Each row of a before or after table is a point. One or more steps were done to the points. Then noise was added and the rows were shuffled. The steps act on how far a point lies along the listed directions, d1 being the first. Name the steps. A step turns or swaps two directions, mirrors them in a line or flattens them onto one, adds a multiple of one to another, or multiplies one. Angles are multiples of 10 degrees, from the lower direction toward the higher: turns from -170 to 170, lines from 10 to 170 but not 90. Use the fewest steps. Two steps may share a direction if one is a turn and the other turns, adds or multiplies; they go together, in the order done. Otherwise the lowest direction goes first.
In the rows, 128 means zero.

Directions:
(1): [129  75]
(2): [181 129]
Before:
[[146 118]
 [198 111]
 [ 84 143]
 [ 90 129]
 [216 117]
 [109 154]
 [127 198]
 [ 91 159]
 [164 139]
 [134 165]
 [117 118]
 [188  88]]
After, 12 rows:
[[ 90  50]
 [ 72  88]
 [160 114]
 [144 163]
 [161 162]
 [197 110]
 [159 138]
 [128 142]
 [170 150]
 [107 117]
 [ 90  65]
 [120  90]]
Steps: turn d1 and d2 by -110 degrees

Directions:
(1): [ 59 110 109 141]
(2): [132  76 126  75]
(3): [156 104  69 156]
(4): [120 172  86  86]
Before:
[[126 134  63 120]
 [137 128 159  76]
 [188  79 127 137]
 [110 194 158 179]
 [185 107  83 118]
 [105  85 136 201]
 [ 91 189 116 126]
 [128 172  79 151]
 [ 82 171 174 171]
 [172 204 112 155]
 [118 148 154  53]
 [125 197 170 113]
 [205  90 135 160]]
After (13 x 4):
[[ 80  97  99  92]
 [186 145 122  81]
 [118 121 141 168]
 [174 133 159 170]
 [ 88 144 115 172]
 [120 135 148 169]
 [102  72 134 117]
 [ 93  91 113  96]
 [137  68 126  77]
 [111  45 151 107]
 [ 88 132 102 126]
 [181 108 178 155]
 [146 101 114  66]]
Steps: swap d1 and d4; multiply d2 by -1; multiply d3 by 0

Directions:
(1): [128 129 166 113 120  63 165 126 200]
(2): [102 206 101 127  97 114 162 176 109]
(3): [113  85 144 174  47 116 148 119  99]
(4): [169 118 163 140 117 186 142 198 158]
Before:
[[114 106 102 158  84  91 141  89 123]
 [149  99 140 123 143 125 133 137 170]
 [140  64 141 137 108 119 116  66 121]
 [138 166 141 147 100 165 161 176 130]
 [116 137  89 132 128 133 117  87  87]
 [103 179 147 123 127  66 154 119 140]
 [142  93 115 118 184 162  84  98 115]
 [130  59 150 111 145  97 121  49 136]
 [170 101 177 120 103 127 167 128 204]
 [144  66 145 185 107 165 116 109 107]
 [103 133 114 124  59  89 146 109 103]
 [144  99 165  91 179  85 130  86 213]
 [168 106 126 121 163 204 104 148 134]]
After (13 x 9):
[[152 183 119  76 160 152 130 180 163]
 [171 136 155 123 189 192  98 158 138]
 [ 86 179 111 174  62  77 171 130 105]
 [143 136 150 113 122 107 157 131 188]
 [120 153 124 161  31 123 181 167 106]
 [139 167 104 132 116 143 154 177 157]
 [ 93  97 111 147  79  82 137  64 101]
 [101  79 156 167  47  80 167 114 125]
 [118 114 153 178  10 141 193 178  87]
 [126 139  75 152  82 186 124 113  49]
 [134  65 141 191  37 193 140 150  62]
 [122 108 105 164  91 138 129 127  88]
 [128 162 107  97 207 134 105  76 124]]
Steps: turn d1 and d4 by 150 degrees; multiply d2 by 1.6; turn d2 and d3 by -110 degrees

Directions:
(1): [ 67 181  99  75 134 157 129  92 181 125  93 108]
(2): [129  98  84 138  96 112 144 131 135  53 144  49]
Before (12 x 12):
[[117 151 145  98 132 137 131  93 144 146 119 170]
 [149  73  68 149  78 101 146 131 128  34 173  25]
 [154 131 152 139 141 129 122 150  93 162 130 167]
 [134 143 123 123 132 132 135  88 130 127 151 131]
 [113 131 130 118 132 124 123 122 153 108  98 134]
 [156 102 134 132 105 110 117 104 114 129 136 131]
 [109 137 141  97 148 143 126 109 150 153 106 132]
 [129 161 133 118 136 135 122 103 121 172 125 155]
 [199  41  93 161  79  81 154 180 104   7 172  18]
 [176 100 159 162 157 122 123 157  90 159 152 194]
 [127 158 155 111 144 136 106 110 152 155  99 173]
 [190  72 143 190 103 110 149 188  81  88 172  96]]
After:
[[175  53  89 170  78  89 143 149 106  46 186  50]
 [157 118 163 148 165 131 117 150 103 171 138 204]
 [108 152 131  94 132 141 133  89 154 134 111 157]
 [230  25 130 185  86  78 147 196  73  35 185  54]
 [137 142 125 119 129 136 139  85 126 124 146 126]
 [117 168 144 102 141 142 105 104 162 145  92 160]
 [144 139 151 132 140 139 124 137 101 167 120 179]
 [108 140 132  89 142 143 131 103 158 141 108 121]
 [157 103 131 134 105 114 118 108 115 134 134 136]
 [124 170 127 113 132 139 121  98 134 164 121 146]
 [119 130 123 121 127 124 125 126 157 101  97 133]
 [196  80 159 195 115 112 141 188  73 118 172 131]]
Steps: turn d1 and d2 by 20 degrees

Directions:
(1): [ 58 122 195 144 155 172 177 107 131 199 184  81 156 150 141 111 129 117
 131 150]
(2): [152 142 114 155 129 156 182 132 130 124 103 167 201  43 139  98 147  48
 118 133]
(3): [ 89 125 158  97 166 153  89  73  64  99  95 201 145 155 113 150 100  94
 160 170]
(4): [ 85 132 134  88  70 111  94  99 166 211  93 150 128  84 146 184 100 115
  85 106]
(5): [ 88  86 127 123 141  42 172 143 157 103 142 159 101 137 111  82  69  96
  74 167]
Before, 9 rows:
[[119 120 118 148 118 106 239 167 193 165 142 113 174  65 164  74 118  66
   78 150]
 [103 121 130 160 220 101 205 130  89  53 168 139 142 144  99  34 116  77
  144 208]
 [141 137 148 166 185 177 170 162 121 117 191  56 156 162 123 101 140 148
  151 142]
 [ 96 133 137 156 122 136 196 135 201 179 161  90 185 105 132  96 114  87
  116 150]
 [103 126 137  73 138 139  69 100  86 150 121 161  90 178 106 143 102 170
  163 158]
 [151 115 134 151 203 100 158 137  91  80 189  90 100 219 105  64 159 176
  145 146]
 [158  98  71 146 123  14 156 192 138  40 139 142  44 141 118  75  91 157
   66 139]
 [122 117 107  81 126 122  96 112 109 117  96 167 157 123  93 164 140 113
  140 104]
 [ 95 156 173 122 151 155 132  99  88 122  98 181 178 100 104 126 118  77
  129 174]]
After:
[[146 132  86  67  99  52  43  94 121 132  75 182  85 137 117 177 117 163
   97  97]
 [176 151  83 102 107 122  66 148 134 110  85 140 131 100 126 186 113 143
  120 100]
 [139 150 131 117 165 189 147 103  71  92  79 197 206  99 151 126 134  54
  175 175]
 [103  99 123 116 136 102 172 149 155 144 161 103 150 133  96 108 144 122
  112 111]
 [131 134 129 154 128  83 185 165 159 112 130 136 146  83 105  75 117  96
   78 156]
 [118 107 114 106 124  82 138 158 155 161 168 103  65 166 108  88 103 185
  114 147]
 [ 62 126 156  82 134 130  63  68  58 125  82 211 108 149 133 183  78 118
  121 161]
 [112 133  72  85 118  38 102 106 130  89  59 222 117  62 108 132  76  69
   90 155]
 [148 148 111 142 146 170 124 110 123  90 104 154 191 123 111 125 129  85
  182 163]]
Steps: multiply d1 by 0.4; turn d1 and d4 by -130 degrees; mirror d3 and d5 in the line at 60 degrees
